Each point is reached from the start by the listed moves, each made once or not at all, plus a little noise. Say if it took an odd or an even number of moves. Then give how often each move was made.

Moves:
(1): [-0.12  0.30  0.20  0.04]
(2): [-0.59 -0.39  0.14 -0.09]
Start: [-0.47  0.23  0.00 -0.14]
Points:
[-1.04 -0.18  0.09 -0.24] -> odd (0, 1)
[-1.20  0.13  0.30 -0.19] -> even (1, 1)
[-0.57  0.54  0.14 -0.06] -> odd (1, 0)

Moves:
(1): [-0.49  0.31 -0.29  0.24 -0.01 -0.42 -0.06  0.40 -0.19]
(2): [-0.08  0.19  0.37  0.13 -0.24 -0.30 -0.20 -0.39 -0.13]
(3): [-0.15 -0.25 -0.27 -0.32 -0.19 -0.31  0.07 -0.17  0.13]
(4): [-0.29 -0.16 -0.08  0.42  0.30 -0.24 -0.14  0.08  0.08]
(5): [ 0.33  0.65 -0.04 -0.04  0.24 -0.30  0.26 -0.29  0.20]
(6): [ 0.54 -0.18  0.18  0.27 -0.39 -0.18  0.21  0.28 -0.20]
(7): [-0.05 -0.15  0.08 -0.19  0.12 -0.45  0.38  0.35 -0.08]
(8): [ 0.37  0.07 -0.09  0.00  0.54 -0.02  0.22 -0.08 -0.41]
Start: [-0.09 -0.02  0.19 -0.33 -0.26 -0.32 -0.09  0.11 -0.04]
Points:
[-0.52  0.74  0.09 -0.53 -0.36 -2.11  0.38  0.05 -0.13] -> odd (1, 1, 1, 0, 1, 0, 1, 0)
[ 0.23  0.05  0.44 -0.10 -0.45 -2.09  0.49 -0.03 -0.08] -> even (0, 1, 1, 1, 1, 1, 1, 0)
[-0.36 -0.17  0.12  0.10  0.11 -0.57 -0.24  0.15  0.00] -> odd (0, 0, 0, 1, 0, 0, 0, 0)
[ 0.38  0.72 -0.10  0.62  0.42 -1.49  0.42  0.56 -0.53] -> odd (1, 0, 0, 1, 1, 1, 0, 1)
